Each wall is flat, endless, passes through zero and stands at right angles to its row. A trip goes straight from one point to another. List the walls that it crosses, first one first.

Walls:
(1): [-4.9  4.1 -2.2]
(2): [-3.4  1.3  1.8]
(3): [-0.8  2.0  1.1]
(4): [2.5 5.2 1.0]
(5): [-3.3  4.5  1.7]
(6): [1.0 1.2 0.4]
Trips:
[ 3.4 -2.5 -2.8] to [-1.5 -0.4  3.3] -> 2, 3, 5
[ 3.6  1.6 -1.1] to [ 0.9 -3.4 -4.6] -> 4, 6
[ 3.3 -1.4  1.2] to [ 4.8 -0.6  3.9] -> none

Walls:
(1): [-1.6  1.3 -1.7 -2.0 -0.1  1.1 -1.1 -5.6]
(2): [-2.9  0.3  0.4  4.1 -1.4  1.7  0.1 -4.1]
(3): [ 0.1 -0.7 -1.3 -1.7 -0.1  5.8  2.0  1.9]
(4): [ 4.0  3.0 -3.8  2.7 -0.6  2.0 -4.4 -1.5]
(5): [-1.3 -3.6 -5.5 -1.6 -3.6 -0.5  5.4 -2.1]
(6): [-1.7  0.6 -1.2  3.1  0.8  2.5  5.2  0.6]
(7): [ 1.1  1.1 -4.6  4.3 -0.1 -0.3  0.7 -2.4]
(8): [ 0.7 -3.5 -1.2  1.2  2.1 -0.4  0.3  3.2]
(9): [-1.1  2.9  1.0  6.3  0.0 -2.7 -2.8  1.9]
(10): [ 7.9 -2.6  3.2  2.4 -1.7 -0.9  0.6  2.2]
Trips:
[-1.6 -1.4  5.1 -5.9 -1.5  3.7  0.5  4.1] to [-0.7  6.8 -1.0  3.5  2.4  5.6  0.9 -0.2] -> 10, 6, 2, 4, 1, 9, 7
[-0.6 -3.0  2.6  0.7  2.2  4.1  2.8  4.1] to [ 2.7  2.6 -1.5 -4.1 -0.6 -2.8  1.7  2.1] -> 5, 6, 8, 3
[-1.0  3.5  1.0 -0.1  1.2 -0.3 -2.9  1.8] to [-1.9  1.1  4.5  0.9  0.6 -4.6 -2.7  1.1] -> 4, 10
[-2.4  1.1 -1.8  1.2  2.0 -4.1 -1.5 -4.0] to [ 1.4 -1.5  2.8  4.4 -1.2  1.1  2.1 -1.2] -> 6, 10, 5, 1, 4, 8

Walls:
(1): [ 0.9 -1.2  0.3  3.2 -0.8  1.0 -2.2  4.2  0.7 -2.8 -1.7  2.4]
(2): [ 1.2  3.2  1.9 -3.2 -1.5 -2.2 -1.3 -0.3  1.9  3.4 -1.0  1.8]
(3): [ 2.6  2.8 -1.7 -0.6 -0.7 -1.2 -0.4  1.3 -4.0  3.7  1.6 -2.7]
(4): [-2.8  5.0 -7.4  1.5  0.7 -4.1 -0.5 -0.4  1.2  1.1  0.8  1.2]
(5): [ 0.4 -1.3  1.5  3.4 -1.2 -1.2 -3.6 -0.9  1.6  0.3 -0.7 -3.6]
(6): [-2.7 -1.7 -2.1 -3.3  0.3  1.6 -0.6  6.4  0.7  0.4  1.8 -2.0]
(7): [ 1.3  4.9 -1.4  4.2  1.5 -4.4 -1.6 -3.5  3.3  4.1  4.5  2.2]
(8): [-1.4  1.6 -0.6  1.2  2.0  0.6  6.3  1.6  2.4 -4.6 -4.7  3.2]
(9): [-3.4 -3.4 -5.1  5.1 -0.8  1.6 -1.6  2.1 -5.0  4.8  1.0  4.3]
(10): [ 1.1  2.1  1.8  1.7  5.5  0.9  2.8 -3.7 -6.0  5.6 -1.1 -0.3]
(11): [-1.9  0.9 -1.5  1.1  2.1 -2.5 -1.1 -1.5  4.6 -4.8  2.2  0.6]
Trips:
[ 3.7  3.0  3.8 -0.5  1.3 -3.2  3.4  1.3 -1.2  0.8  0.6  2.5] to [-1.8 -0.9  2.4 -2.1 -6.9  3.7  1.3 -2.0  0.0 -3.3 -0.5 -3.9] -> 7, 10, 3, 5, 2, 8, 6
[ 1.2  1.9 -0.2 -1.0  2.1 -0.7  0.3 -0.6 -2.6 -2.3 -0.7 -0.9] to [ 5.8 -1.0  4.1  3.4 -3.2  2.8  0.5  1.0  0.2 -0.4  0.1  6.4] -> 4, 11, 1, 2, 3, 9, 7, 10
[-2.7  2.3 -0.7 -2.0  4.2  0.4 -2.5 -0.3 -2.6 -2.9  0.7  0.3] to [-3.2  0.4  5.1  0.1 -5.9  4.3  0.2  0.7  2.2 -0.3  1.9  4.1] -> 1, 10, 4, 2, 9, 11
[ 0.8  3.9 -0.4  1.4 -0.1 -0.9  5.3  2.4  0.6  4.0  3.2  3.5] to [-3.6 -1.2 -1.3  2.9  2.8 -0.7  4.8 -5.5  0.8 -0.7 -3.5 -0.5] -> 11, 3, 2
